Rows are points. The last column is the point's height on a tilted bowl or saddle (a function of degree 2), plus a little noise. Along how many of its main directions does it bend up, bend down or stay straight?
In the rows, zero is written as 128.

Points (11 x 3):
[[104  87  91]
 [ 96  89  90]
 [184 117  77]
 [106  95  97]
 [124 149 118]
 [168 126  97]
 [124  92  97]
 [109 178 105]
 [186 150  86]
 [ 88 153 102]
 [ 90 149 103]]
Directions: 0 up, 2 down, 0 straight

Points, 18 rows:
[[126 138 138 119]
 [145 107 157 111]
 [131 130  81 106]
 [173 157 143  95]
 [181 169 129  83]
 [123 112 134 117]
 [152  63 145  90]
 [110 120 170 108]
 [130 128 113 118]
 [119 111 137 116]
 [103 167 159 106]
 [137 201 196  65]
 [123 114 148 116]
 [123 123 145 118]
 [ 91 119 186  92]
 [152  65 212  62]
 [156 202 127  77]
 [110 127 166 111]]
Directions: 0 up, 3 down, 0 straight

Points:
[[186  75 161  53]
 [119 140 129 121]
 [145 110 168 102]
 [107  54 145 118]
 [117 181 158  99]
 [148 115 124 119]
 [ 77 148 127  94]
 [162  81  71  73]
 [ 82 130 146 104]
 [142 169 100 108]
 [174  83  91  77]
 [130 100 111 123]
 [110 130 123 122]
 [138 160 114 117]
 [118 128  76 101]
 [ 75 119  75  91]]
Directions: 0 up, 2 down, 1 straight

Points, 18 rows:
[[142  76  77 105]
 [ 62 185 141  60]
 [115  68 107 112]
 [126 144  70  97]
 [183 152 166 104]
 [149 101 146 109]
 [116 142 127 108]
 [119 113 166 104]
 [180 137 138 105]
 [113 123 139 111]
 [175 184 168  93]
 [138  94 134 111]
 [ 80 159 152  84]
 [120 142 148 106]
 [141 120 107 112]
 [177 148 134 103]
 [ 99 102 107 118]
 [126 207  96  54]]
Directions: 0 up, 2 down, 1 straight

Points, 22 rows:
[[148 121 103 102 130]
 [144 159 119 162 131]
 [ 98 182 140  64 188]
 [168 157 163 114 121]
 [ 74  99 116  73  75]
 [158 124 125 214 185]
 [ 57  71 121 108  55]
 [180 136 145  78 121]
 [104  89 118 150 145]
 [102  86 144  90  84]
 [173 118  85 116 126]
 [119  92 134 114 116]
 [112  87 151 118 102]
 [135  97 105  92 112]
 [167 112 142 181 159]
 [115 175 158 138 107]
 [141  88 105  94 106]
 [147  97  98 168 185]
 [119 125 120 104 131]
 [150 215 122 120 133]
 [183 126 128 127 126]
 [153 183 111 149 118]]
Directions: 1 up, 3 down, 0 straight

Points (22 x 5):
[[ 84  43  96  75 122]
 [143 171 137 137 125]
 [ 97 182 137  59 118]
 [ 90 140 130  85 133]
 [118 125 162  89 111]
 [110 137  64 145 108]
 [120 108 137  51  79]
 [111 119 137 120 121]
 [190 148 124  88  53]
 [ 99 173 109  86 138]
 [ 99 147 111 194  28]
 [109 124 128  93 124]
 [147 136 128 140 117]
 [148 113  53 170  91]
 [105 114 117 100 126]
 [147 114  86 111 118]
 [144 140  76 119 126]
 [162 192 118 149 126]
 [ 86  92 128 113 118]
 [141 125 107  60  77]
 [131 110 159  98 109]
 [162 104 100 137 111]]
Directions: 0 up, 1 down, 3 straight

Points, 26 rows:
[[104 159 157 117 121]
 [164 105 151  84 136]
 [104 159  78 141 101]
 [171  66  52 160  49]
 [ 98 158 152 125 119]
 [123 159 124 135 115]
 [176 167 129  69 169]
 [127 197 130 169  91]
 [120 154 142 131 117]
 [117 137  53 182  52]
 [157 151  98  98 128]
 [138 119 202  92 111]
 [101 196 162 122 117]
 [116 116 164 107 119]
 [127 124 146 154  98]
 [146 158 115  46 114]
 [131 136 109 165  89]
 [125 139 183 177  53]
 [152 124 165 100 131]
 [ 90 120 121 145 122]
 [124 147 100 133 109]
 [143  59 104 103 103]
 [132  74  99 111 104]
 [105 113 124 172  94]
 [128 163  87  98 110]
 [ 84  99  88 115 123]]
Directions: 1 up, 2 down, 1 straight

Points:
[[ 99 138 142 140 104 149 133]
 [139 122 120 160 109 110 141]
 [117 185  91 167 118 122 158]
 [183  79 110  96 121 141 139]
 [112 121 135 123 184 131 140]
 [152 104 156 125 142 118 141]
 [140 154  92 148 125  81 151]
 [125  61 123 104 132 103 155]
 [150 126 165  68 167 129 175]
 [173 147 128 154 186 146 166]
 [125  90  96 102 146 156 160]
 [138 154 122  99 153 165 138]
 [113 151  77   8 137  46 204]
 [ 98 148 117 174 127  96 149]
 [160 149 190  91 118 100 169]
 [112  63 162  96 106 138 152]
 [118 129 149 161 104 143 135]
 [116 135 101 114 115 132 133]
 [148 150 128 127 109 173 142]
 [122 104 100 108  79 158 152]
 [155 144  96  75 160 153 133]
 [126  90 171  78 178 141 184]
 [151 111 169 135 124 138 141]
 [111 117 193 128 162 169 147]
 [ 94 137  94 146  82 190 187]
 [150 169 115 117 139 137 120]
 [158 144 120  62  63 118 110]
 [180 144  75 130 147 130 129]
 [166 124 132  80 129 129 132]
 [ 37 166 159 119 144 136 115]
 [125 106 181 136 103 136 136]
 [ 87 137 107  99 111 148 144]
 [112 100 149  49 145 111 187]
 [ 85  44  88 112 112 115 181]
 [116 107 102 147  64 207 204]
 [187 144 161  98  81  72 154]
 [160 139 123 205  90 137 185]
 [ 88 173 152 106 139 178 138]
 [ 70 130 117  59 130 168 174]
 [148 105  99  83 150 143 149]]
Directions: 4 up, 1 down, 1 straight

Points, 43 rows:
[[ 98 144 102 129 149 130 135]
 [116 102 153 123 127 148 149]
 [130 128 112 116  63  78 154]
 [106 158 175 156 127 107 145]
 [153 130 100 105  66 108 149]
 [171 188 139 136 179  99 161]
 [ 96 117 151 178  90  82 159]
 [140  97 142 138 157 104 147]
 [ 91 162  97 107  85 106 146]
 [ 96 139 163 113 123 100 147]
 [165 129 116 194 124 146 154]
 [ 91  78 149 159 148  87 167]
 [180 160  84 150 132 183 159]
 [131 159 181 107 157 135 157]
 [104 116 129 118 123 165 149]
 [113 132  94 162 147 123 132]
 [215 143 111 160 155 104 171]
 [ 84  36 197 182 113 161 218]
 [143 114 177 137 196  91 166]
 [111 101 118 116 149 140 145]
 [137 150 153  87 121 107 146]
 [ 75  85 126 150 125 129 162]
 [111 127  89 157  72 121 147]
 [151  84 100 154 182 126 147]
 [120 123 142 197 102 117 151]
 [147 166 158 106 118  80 150]
 [ 57  86 123 101 126 167 188]
 [155  53 124 131 169 113 168]
 [172 122 168 109  72 143 152]
 [ 93 158 161 117  99 149 145]
 [101  91 166 111 130 153 162]
 [121  94 164 122 117 148 153]
 [ 92 145 152 197  83 151 156]
 [116 152  74  96 168 218 185]
 [120 127 180 179 125 173 164]
 [183 124 126 112 130 135 151]
 [157  66 144 124 122 134 165]
 [100  89  82  93 179  69 165]
 [ 50  89 126 128  77 121 183]
 [ 56 119  98 132 156 167 169]
 [129 149 153 106  96  91 142]
 [105 144  64 104 145 154 144]
 [ 86 126 104 136  98 161 151]]
Directions: 5 up, 0 down, 1 straight

Points (72 x 9):
[[161 194  96 170 161 109 116 136 179]
 [ 80 141 193 109 118 103 122 166  88]
 [122 112 116  90 179 109 116 106 125]
 [153 154  91 122 126 121 130 128 137]
 [107  96 152 143 148  68 127 140 124]
 [126 113  90 119 133 166  96 104 144]
 [ 29 108 144 169 170  98 130 120 118]
 [124 122 126 107 125 138 103  91 144]
 [135 146  51 116  97 186 113 156 117]
 [100 130  80 130 119 126  92 154 159]
 [108 118 133 136 128 149 136 119 113]
 [144 151 120 143  96 175 165 118 103]
 [186  83 195 138 117  87 132 111 168]
 [ 81 104 118 161 201 124 115 134 133]
 [ 76 131  99 178 154 118 125 176 140]
 [161 191 147 215 138  78 116 141 172]
 [115 104 156 141 121 172 194 133 102]
 [ 77 132 145 110  90 141  61  79 192]
 [120 128  97 106 113 105 156 124 114]
 [117 158 133 107 116 110 125 166 110]
 [123 115  75 124 110  90  53 151 184]
 [136 141 142 102 190 150 142 131 121]
 [166 106 113  86 117 157 147 158 152]
 [ 71 116 124 152 104 154 155  96  78]
 [137 128 118 101 146 147 139 141 128]
 [105  98 100 146 123 154 104 156 130]
 [121 155 176 123 107 103  94 173 119]
 [135 131 107  66 115  81 117  92  88]
 [170 174 108 142  87 137 150 116 142]
 [ 50 127 103 143 136  96 120 132 149]
 [183 201 102 134 130 172  86 182 120]
 [ 62  71  66 128 128 185 118 192 105]
 [168 101 125 131 147 100 159 106 117]
 [ 80  45 114 135 120 107 114 140 161]
 [128 102 171 139 141 181  88 139 139]
 [172 165 123 151 132 116 207 103 159]
 [148 143 102 121  93 199  59 138 150]
 [128 127  79  91  99 122 111  76 115]
 [116 119  93  69  87 138 152 119 120]
 [121 140 143  99  88 102 160  99  96]
 [155 144 143  70 102 114 139 108 126]
 [141 114 158 176 131  71 110 191 135]
 [148 116  57 150 118 136 118 115 120]
 [148  89 165 106  91 112 217 198 249]
 [126 131  82 123  69 157 116 111 124]
 [ 86  93  90 144 133 151 145 123 108]
 [135 142 115 122 179 103 127 122 122]
 [107 127  96 187 123 160 140  98  99]
 [104 174 162  90 119 113 193 172  74]
 [118 170 150 171 127 121 173 151 114]
 [129  89 125  94  91 132  87 142 184]
 [159 134 131  93 192 165 163 124 146]
 [140 135 102 104 134 108 138  38  70]
 [145 160 176 134 151 150 159 170  94]
 [113 155 200 171 142  99  77  98 138]
 [109 106 151 143 103 143  70 128 178]
 [196 132 154  88 106 150  83  69 201]
 [ 43 153 117 112 138 139  95 136 133]
 [147 106 152 106  87  53 101 159 145]
 [136 159  80 129 133 145  99 115 161]
 [142 196 163 164 157  46 131 104  93]
 [131 158 162 120  98 104 162 195 120]
 [163  80 155 119  32  63 125 136 174]
 [186  85  66 160 200  89 178  96  86]
 [148 105  84 113 149 168 129 150 119]
 [119 132  94 200 130  76 190  85 142]
 [120 121 145  93  85 110  96  77 142]
 [142 119 123  71 133 169 124 104 152]
 [ 93 146  46  98 122 158 136 138 131]
 [160 159 120 123 103 133 177 149 147]
 [178 155 168 119  95 163 126 102 140]
 [131 195  80 115 119 131 167 156 139]]
Directions: 3 up, 3 down, 2 straight

Points, 78 rows:
[[188  94 161 136 157 134 143 186 167]
 [ 85 128  80 202 106 130 137 113  97]
 [174 153  95 114 191 128 166  98 219]
 [ 92 142 119 141 146 138 142 165 138]
 [144 154 121  99 110  89 121  90 146]
 [ 97 145 167 156  74 125  75 104 160]
 [153 113 191 128  76  84  27 134 177]
 [210 134 108  79  95 156 131 160 131]
 [103 119 166 170 107 118 140 126 148]
 [ 97 136 114  67 154 134 124 120 161]
 [133 187 151 155 109 127 159 128 143]
 [129 150 114 130  91 142 125 118 127]
 [155  38 132 128 113 130 165 159 120]
 [108 147 155 119 203 118 152 124 188]
 [141 103  66 179  64 143 126 133 109]
 [140 118 103 115  95 122 144 115 139]
 [ 77 114 177 130 139 156 131 178 155]
 [119 152 128 124 131 134 125 134 131]
 [154 136 104  57 174 177  88 111 183]
 [118 122 111 120 123  70 208  58 208]
 [ 91 144 107 113 111 116 141 109 146]
 [ 75 112 155 117 179 133 147 148 168]
 [116 142 111 187 146 150 138 116 123]
 [133 141 170 151 114  98  30 107 144]
 [163 145 137 148 141  92 168 101 164]
 [160 151 137 176 122 122 125 136 132]
 [ 79 150 185 101 149  94 153 101 176]
 [ 89 142 152 115 166  94  97  76 156]
 [ 99 117 167 160 111 174  83 174 123]
 [185 118 189  70  83 150 106 115 126]
 [147 142  11  97  97 152 121 153 183]
 [192  74 121 185 179 121 103  61 181]
 [151  97 119 120 162 121  93 151 123]
 [121  77 171 114 115 124  99 114 115]
 [203 101 132  89 116 151 192 171 154]
 [105 147 103 179 111 126 126 156 108]
 [110  82 174 154 120 121 120 144 125]
 [149  56  88 183 165 150  89 124  83]
 [ 67 107 137 152 100 132 128 123 130]
 [131 130 168 158 145 122 138 142 151]
 [169  88  93 158  98 111 129 151 125]
 [106 121 183 101 121 161 113 138 138]
 [ 93 114 150  71 175 133 175 121 177]
 [ 99  94 149 144 165 158 186 154 175]
 [104 214 111 127 121 112  88 197 162]
 [117 153 134  87 101  57 165 168 186]
 [135 122 131 111 188  74 126  32 195]
 [121 107  99 151 126 132  94 101 110]
 [146 102 108 151 150 141 135 141 129]
 [158  95 119  88  68  99  95 109 141]
 [144  76 174  82 145 143 105 145 104]
 [ 86 152 127 118  77  90 111  97 156]
 [125 155 123  86 111 146 179 103 146]
 [142 150 135 130 135 172  68 132 130]
 [107 111 113 120 170 128 127 112 148]
 [118 124  67 108 123 102 144 129 162]
 [ 42 122 102 171 117 163 112 146 107]
 [137 214 148 164 142  97 152 189 171]
 [179 179 184 156 122 129 125 133 164]
 [187 152 168 155  91 177 202 100 195]
 [159 140 119 103 107 150 149 157 127]
 [215 150 117 154 140 160  44 144 153]
 [ 99  87 182 163 175 145  66 159 118]
 [161  85 175 128 169 100 121 121 152]
 [171 140 166  88 162 118 120  86 159]
 [169 207 144 124 175 127 115 109 151]
 [121 136 139 164 100  94 153 106 143]
 [114 152 157 122 126 157 108 138 136]
 [150 129 125 149 136 120 131 183 138]
 [185 121 106 170  97 112 144 148 151]
 [105 183 100 126 125 199 119 123 137]
 [120 143 219 143 125 132 162 162 214]
 [ 85 104 163 113  92 153 136 147 134]
 [109 102 116  97 115 103 138 164 135]
 [ 83 101  99 125 124 136 113 125 117]
 [136 137 109  98  81 183  94  88 147]
 [152  45 104  95  70 144 186 180 115]
 [131  75 151 121 153 127  97 100 119]]
Directions: 5 up, 2 down, 1 straight

Points, 66 rows:
[[192 139 147  78  84 100 100 123  97]
 [154 148 156 182 153 139 141 124 130]
 [ 62  96 102 141  99 207 109 117 110]
 [189 138 135 153 127 197 139 146 166]
 [ 96 131 118 135 158 135 114 141 106]
 [ 72 177 139 144 117 129 135 121 127]
 [119 132 111 161 125 140 148 163 129]
 [120 148  90 109 134 107 104 128 144]
 [107 161 114  84 167 123 125 123 146]
 [115 120  88 157 131 114 104 249   7]
 [142 145 111  83 114 131 127 118 141]
 [155 127 154  95 152  80 132 113 141]
 [114 165 128  84 125 120 172 164 153]
 [136 166  95 125 114 141 132 111 145]
 [132 150 133 143 117 116 142 101 122]
 [103 139 143 155 120 104  79 126 109]
 [110 135  65 134 145 123 116 144 123]
 [129  87 138 126 109 113 105 118 150]
 [191 101 114  99 112 107 115 113 159]
 [181  95 125 133 138 155  83 165 157]
 [105 166 121 120 102 102 154 173 139]
 [ 88 108 106 130 126  94 125 165 123]
 [ 82 140  95 145 145 113  98 121 104]
 [ 80 127  66  90 128  72  91 111 194]
 [ 83  95 145 131 117 116 136 119 126]
 [103 146 158 152 170 115 152 139 120]
 [131 119  60 170 134 157 126 143 134]
 [118 123 126 124 138 203  95 201  80]
 [ 42 151  94 150  63 113  99 161 116]
 [133 156 123 108 191 144  84 128 100]
 [159  86 114  91  86 125 175 192  95]
 [142 154 114 164  46 118 173 154 142]
 [105 151 152  85  78 101 161 209 118]
 [123 120 125  42 145  64 114 129 227]
 [137 137 113 100 174 132 199 136 158]
 [102 152 159 117 175 195  95 128  76]
 [137 158 140 138 111 120 139 155 122]
 [126 133 141  92 123 108  95 108 139]
 [152 133 132  94 122  79 144 141 128]
 [125 130 107 133 132 186 148 160 132]
 [137 167 138  92 110 127 164 118 136]
 [163 134 118 102  88 109 148 123 122]
 [162 114  67 154 122 120 196 106 155]
 [107 132 136 165 150 158  88  86  84]
 [150 148  87  96 146 144 137 104 151]
 [182 144 107 117 115 133  91 143 130]
 [151 124 121 138 109 136 148 189 110]
 [117 120 162  51 186 170 154 153 163]
 [176 126 149 120  66 115 147  88  86]
 [ 70 181  96 116 144  95 109 114 144]
 [139 185 116 137 133 144 101 145 111]
 [ 69 114 174 137 133 108 124 130 120]
 [118 197 119 165 115 127 175 180 165]
 [ 40 102 111 166  99  41 139 124  90]
 [144 147 154  57 150 153 116 124 129]
 [116  96 137 140 104 118 129 131 134]
 [124  86  63 145 134  73 128 126 154]
 [123 147 125  72  96 160  95 129 119]
 [138 179 104 118 121 100 176 123 162]
 [139 152 113 108 133 118 157 141 139]
 [182 204 155 133 104 109 113  80  79]
 [157  83  66 130 108 132 121 120 179]
 [165 149  96 106 185  63 128 172 140]
 [122 131 167  65 163 155 124 135 144]
 [130 176  12 135 154  83 176 146 213]
 [153 125  81 151 141 175 121  85 155]]
Directions: 3 up, 3 down, 2 straight

Points (76 x 9):
[[ 85 154  92 152 156 107 133 170 123]
 [113 130  75 119 129 156 125 119 149]
 [104 127 125 103 114 151 152 148 148]
 [184  79 156 128 148 111  75  87  92]
 [129 148 137 111 107 146 127 211 128]
 [140 135 143 132 192 149 129 103 142]
 [158 152 100 141 108 122 155 122 113]
 [157 113 179 180 144 137 161 131 112]
 [165  70 135  77 101 116 119 119 116]
 [112  92 105 151 146 126 177 183 141]
 [118 127 161 131 169 120 145  92 122]
 [ 64 161 105 159 154 117 125 114 134]
 [ 94 147 117 138 151 118 121 125 138]
 [130  81 136 137 162  83 169 111 136]
 [127 154 184 101  74 146 131  71 158]
 [114  91 135 162 106 106 146 176 169]
 [172  73 122 122 149 194 145 153 175]
 [139 152  79 143 160 157 121 108 147]
 [156 189  63 146 111  79  75 121 199]
 [ 81 120 145  98 154  85 151  74 164]
 [106 132 115 143 164  61 141 114 141]
 [180 175 160  61  94  86 114 152 134]
 [150 121 102 143  91 115 152 123 130]
 [167 129  92 139 135 186 198  89  84]
 [146 123 136 137 116 139 102  68 104]
 [105 125 151 133 136 144 163  81 126]
 [110 100  80 112 127 132 174 129 143]
 [ 91 135 127  95 151 139 123  78 180]
 [118 151 122 117  96 117 143 141 137]
 [112 162  88 107 132 148 150 134 128]
 [119 121 118  93 140 111  90 119 140]
 [ 83 177 164 135 105 140  69 125 127]
 [136 107 104 112 124 125 123 138 137]
 [153 131 180 154 162 102 175 111  93]
 [ 72 170 151  89 106 101 164 112 169]
 [ 89 104 108  95 161 184 127 134 185]
 [134  55 150 137 133 126 150 157 174]
 [113 121 119 183 167 172 130 150 132]
 [105 185 115 165 147 117 160 126  88]
 [151 133 111 143 147 208 126 115 132]
 [173 104 103 161 146 148 107 117 142]
 [101 156 129 143 146 146  97 138 129]
 [ 99 111 112 160  73  79  91 137 181]
 [120 115 125 104 111 130 174 116 141]
 [151  84 113 147 151 151 136 146 160]
 [133 132  98 185 105 180  88 118 105]
 [133 111 119 119  86 167 120 183 151]
 [129 147 143 134  74 116  97 100 122]
 [111 155 176 116 150 110 172  97 119]
 [134 105 138 128  88  90 133 116 147]
 [157  95 109 171 137 151 118 153 159]
 [ 95 139  91 122 163  94  90 148 166]
 [101 126 113  99 144 157 144 117 157]
 [125 160 124 144 131 163  86 114 122]
 [155  94 118  79 114 139 172 129 135]
 [ 95  96  74  64 151 147 160 166 132]
 [144  83 126 121 139 138 109  99 142]
 [108 135 115 125  90 130 102 162 143]
 [138 128 135 131 117 100 150 151 130]
 [140 143 100 125 144 162 159 161 120]
 [114 137 133 136 138 102 164  92 115]
 [134 116 150 170 152 149 123 145 122]
 [ 99 118 117  82 132 173 177 165 150]
 [100 131 117 148 176 114 172 113 108]
 [155  92 107  91  84 126 156 138 137]
 [113  80 107  99 139  95 104 157 140]
 [ 87 114  98 131 153  42 166  70 165]
 [124 126  92 130 112 126 108 100 143]
 [131  90 141 140 180 126 154 139 136]
 [ 98 200 101 113  94 100 153 164 138]
 [150 194 111 125 116 116 155 105 121]
 [ 67 128  86 110 147 110  93 165 160]
 [128 133 184 143 162 113  85 146  88]
 [143 149 108  98 171 163 148 162 126]
 [110   7 145 134 150 147 143 139 249]
 [118  76  90 119 139 140  99 125 175]]
Directions: 4 up, 3 down, 1 straight

Points, 71 rows:
[[120 143 130  51 138 139  93 134 155]
 [153  93 168 129 116  95 138  94 134]
 [104 112  91  66 150  95 110 215 217]
 [196 160 124 108 107 131 141 188 161]
 [ 93 151 106 122 127 125 152 137 154]
 [145  68 189 167 148  69 160 113 118]
 [183  84 189 132 178 118 143 112  52]
 [154 115  90 171 141  54  92 167 174]
 [116 126 146 112 145 176 126 185 137]
 [ 79 124  45 126 129 160 153 124 176]
 [ 83 112 132 177 122 152 143 184 125]
 [114 172 175 162  75  99 165 129 126]
 [ 57 118 106 202 105 132 127 122 178]
 [123 107 155 105 142 126 118 128 127]
 [106 145 119  80 155 134 176 173 181]
 [ 98 145  99  90 174 173 158 127 151]
 [ 90 162 111 152  80 147 109 120 140]
 [123 150 170 169 179 156 111 139  86]
 [ 82 118 145 165 162 144 129 172 123]
 [124 150 178 179 110 118 132 112 122]
 [107 117  82 183 199 114 181 104 129]
 [219 136 144 112 128 144 182 138 143]
 [137 170 145 172 146 213 126  85 154]
 [192  98 141 162 172 125  77 125 108]
 [117 119 178 133 112 175 144 137 131]
 [135 119 125 131 155 165 204  78 126]
 [166 124 140 142 125 176 112 153 113]
 [103 214 100 169 108 182 134 158 120]
 [ 95 110  96 100 124  84 119 109 161]
 [121  92 120 184 103 118 123 154 122]
 [ 98 147 165 144 142 142 152  93 132]
 [ 68 165 163 127 126 114 172 136 160]
 [103 166 158 206 133 130 114 170  95]
 [110  50 105 155 139  92 143  95 152]
 [ 91  57 119  94  79 166 190 177 211]
 [168 103  45 107  86 125 112 122 171]
 [140 133 114 112 122  65 196 138 195]
 [163 133  95  81 174  98 160 147 158]
 [124 109 108 158 157 120 139 160 110]
 [142 190 107 165 108 159 159 183  90]
 [128 126  88 160 141 122 115 140 124]
 [140 124 161 140 111 144 134 124 125]
 [129 147 143 168 118 127 139 166 104]
 [132 128 106 162  90 122 188 103 146]
 [190 164 132 173  95 158 134  89 147]
 [122 156 137 152 115 128 135  98 140]
 [121  96 157 105 100 111 166 159 165]
 [106 100 168  98 134 139 150 142 138]
 [121  98 206 148 118 114  91 125 136]
 [157 127 122 113 155 128 113 139 125]
 [ 74 115 128 120 159 185  45 148 176]
 [150 145 150 134 147 217 102  83 158]
 [186 139 112 101 127 159 120 178 151]
 [115 112  41 117  83  75 171 175 187]
 [ 75 101  43 138  95 106 131 117 185]
 [165 111 115  86 193 172 123 156  93]
 [146  72 189 160 100 142 139 138 108]
 [108 164  99 106  94 182 165 147 180]
 [118 149 157 208 127 200 150 173  63]
 [132 162 125  82 129 127 107 143 152]
 [142 151 120 140 129 159  79 147 134]
 [158  75 130 126 137 133  92 174 141]
 [149 140 154 139  71 106 148 121 139]
 [144 124 127 160 127 153 107 170 103]
 [127 123 141 122  61 113 164 165 150]
 [186 131 123 153  90 135 174  81 146]
 [165 137 111 148 106 110 112 173 125]
 [115 108  82 135 170 113  84 130 140]
 [ 69 133 114 162  82 108 170 124 168]
 [141 140 147 116 166 139  54 146 134]
 [130 152  83 149 172 188 117 167  97]]
Directions: 4 up, 2 down, 2 straight

Points (78 x 9):
[[ 48 154 123 120 125 152 115  87 172]
 [111 170  74 160  78 157 149  68 195]
 [125 107  87 109  80 122 104  72 173]
 [154 109 132 150 120  99 140 191 151]
 [115 143 144  93 105 127  96 113 146]
 [152 143 146 167  80 154  99 181 154]
 [152 128  90 137  76 183 144 129 162]
 [143 126 163 146 112 121 214 111 143]
 [176 114 198 165 130 150 136 152 152]
 [157  97 115  75  65  99 193 146 203]
 [158 149 110  70 110  96 116  96 168]
 [141 124 108 175 116 117 113 119 139]
 [125  67 128 107 119 117 162 125 121]
 [ 96 111  67 157 118 117 161  99 171]
 [175 151 122 179 139 131 141 144 148]
 [159  65  82 192 152 174 140 191 195]
 [108 139 147 151 132  83 163  95 128]
 [118  71 117 113  92 101 106 108 147]
 [119 215 135 128 153 139 125 176 131]
 [125 147 160 146 113  90 157  98 146]
 [106 203 132  97  93 104 185 159 179]
 [190  77 139 112  86 148 139 110 166]
 [190 146 113 126 106 115  83 107 127]
 [122 133 122 137 155 147 136  83 133]
 [124 128 107  93 125 121 129 165 129]
 [147 116 124 120 110 113 131 134 139]
 [163 195  86 139 143 140 123 150 117]
 [140 142 121 103 199 101 123 203 134]
 [ 89  74 159 142  32 154  88 152 217]
 [109  76 116 101 107  92  70  28 209]
 [188 151  98 125 150 113 126 133 143]
 [127 140 115 179 119 201  64 187 108]
 [159 148  85 157 141 173 168 129 152]
 [122 111 210 125 113  98 132 128 132]
 [ 79 138 155 109 120 160 145 118 146]
 [151 112 196 174 126 172 162 139 149]
 [170 140 101 187 199 130 172 123 167]
 [ 95 230  93 117  88 146 151 210 178]
 [ 86 178 178 130  87 153 133 110 174]
 [136 109 123 122 144 161 162 155 134]
 [116 127  94 138  87 161 182  74 187]
 [106 124 151 113 131 121 151 147 123]
 [101 123 170 104 119 194 115 173 164]
 [197 148 202 148 127 186 161 143 184]
 [168  96  95 102 114 140 111 124 126]
 [ 75  82  92 141 176 159 165  85 141]
 [113 122 164 140 100 117 192 199 166]
 [168 136 100 154 109 119 117  85 154]
 [ 94 114  94  92 138  95 119  95 141]
 [140 147 148 145 105 111 106 111 140]
 [115 106 109  67 139 135  58 154 107]
 [ 80 124 193 114 143 143 160 187 138]
 [ 84 114  95 126 131 165 138 155 138]
 [148 159  70 134 145 124  81  86 120]
 [145 160  34 120 114 108 141 139 150]
 [108 104 161 114 114 134  86 113 133]
 [159 141 130 104 187 160 107 157 130]
 [166 113 125 162 127 210 142 101 136]
 [ 95  88 180  40 141 150 121 154 155]
 [114 144 223 105 139  97 166 169 138]
 [170 101 115 139  79 181 180 141 197]
 [144 108 189 101 139 121 113  80 147]
 [168 136 102 159 162 117 125 101 142]
 [148 192 144 141 116 106 160 102 164]
 [ 78  98 133 128 135 126 144 138 118]
 [104 129 129 116 123  99 145 139 126]
 [123 146 131 157  81 107 115  75 177]
 [160 134 123 140 139 152 132 157 134]
 [122 153 156 136 154 160 119 143 124]
 [110 143 164 132  67  78  82 104 178]
 [154 148 115  97 158 128 140 152 134]
 [147  91 124 123 161  72 102 140 112]
 [ 81 130 170 122 109 125 208 115 119]
 [160 164 156 140 136 107 156 104 152]
 [ 85 146 103 140 119 144 201 122 146]
 [101 179  99  99  90 103  87 119 149]
 [127 109  72  69  73 101 173  97 195]
 [162 148 201 143 117 107  89 134 142]]
Directions: 4 up, 1 down, 3 straight
